Every row gives one point. The last column is the point's height on a tilted bowl or saddle (a function of degree 2), plus a little noise. Along how many of its main directions does it bend up, bend down or stay straight?

Points (17 x 4):
[[-3.2  1.1 -5.0  2.4]
 [ 2.6  5.8 -1.3  6.3]
 [ 6.1 -3.6  3.4  6.1]
 [-1.7  0.8  0.9  1.8]
 [-1.5  5.4  2.9  4.2]
 [ 0.2  0.8 -0.6  1.9]
 [ 1.5 -3.9 -3.7  1.0]
 [-0.1  0.1 -3.7  1.7]
 [ 4.9 -1.7 -3.7  4.0]
 [-6.0  2.8 -2.6  4.7]
 [-0.8 -2.2  4.7  2.7]
 [-4.3 -4.8  0.2  2.0]
 [-0.2  0.0 -1.3  1.5]
 [ 3.7 -1.8  6.5  4.7]
 [ 0.0  0.2 -3.3  1.7]
 [ 3.9 -4.5 -4.3  2.6]
 [-3.9 -4.0 -6.0 -0.1]]
Directions: 2 up, 0 down, 1 straight

Points:
[[ 4.4  4.4  0.0  1.3 -3.3]
 [ 4.0  1.3  0.6 -5.4 -2.8]
 [-0.5 -2.9 -2.1  0.9 -0.1]
 [ 3.5 -1.4 -1.5 -0.7  0.4]
 [ 3.5  0.6  2.9 -1.2 -1.8]
 [-3.8  2.9 -1.1  4.8 -4.0]
 [ 2.1  4.6  2.8 -5.5 -5.4]
 [ 2.4 -0.8 -2.2  6.8  0.9]
 [-4.2  0.3  1.3  3.5 -3.8]
 [ 0.7 -7.1 -4.9  0.1 -2.8]
 [-4.2  3.8  6.0 -1.1 -5.9]
 [ 5.9 -4.6  1.8 -0.9 -3.0]
 [-7.4 -4.6 -4.0  4.6 -9.0]
 [ 0.1  5.1 -0.1  3.4 -3.7]
 [ 0.1  3.2 -0.4 -0.9 -1.3]
 [-3.3 -5.9 -5.2 -0.8 -3.0]
 [ 3.9 -1.7 -2.2  2.4  1.0]
 [ 3.4  0.2 -3.9  3.4  1.7]
 [-4.6  3.7 -3.1 -7.8 -0.8]
 [ 0.0 -3.1 -2.6  1.9  0.0]
 [-2.7  1.6 -3.3  0.9 -0.3]
 [ 6.5 -3.3  2.5 -2.7 -3.7]
 [ 1.1  4.1  2.7 -3.5 -4.0]
 [-0.7  1.3  1.0 -0.5 -0.9]]
Directions: 0 up, 2 down, 2 straight
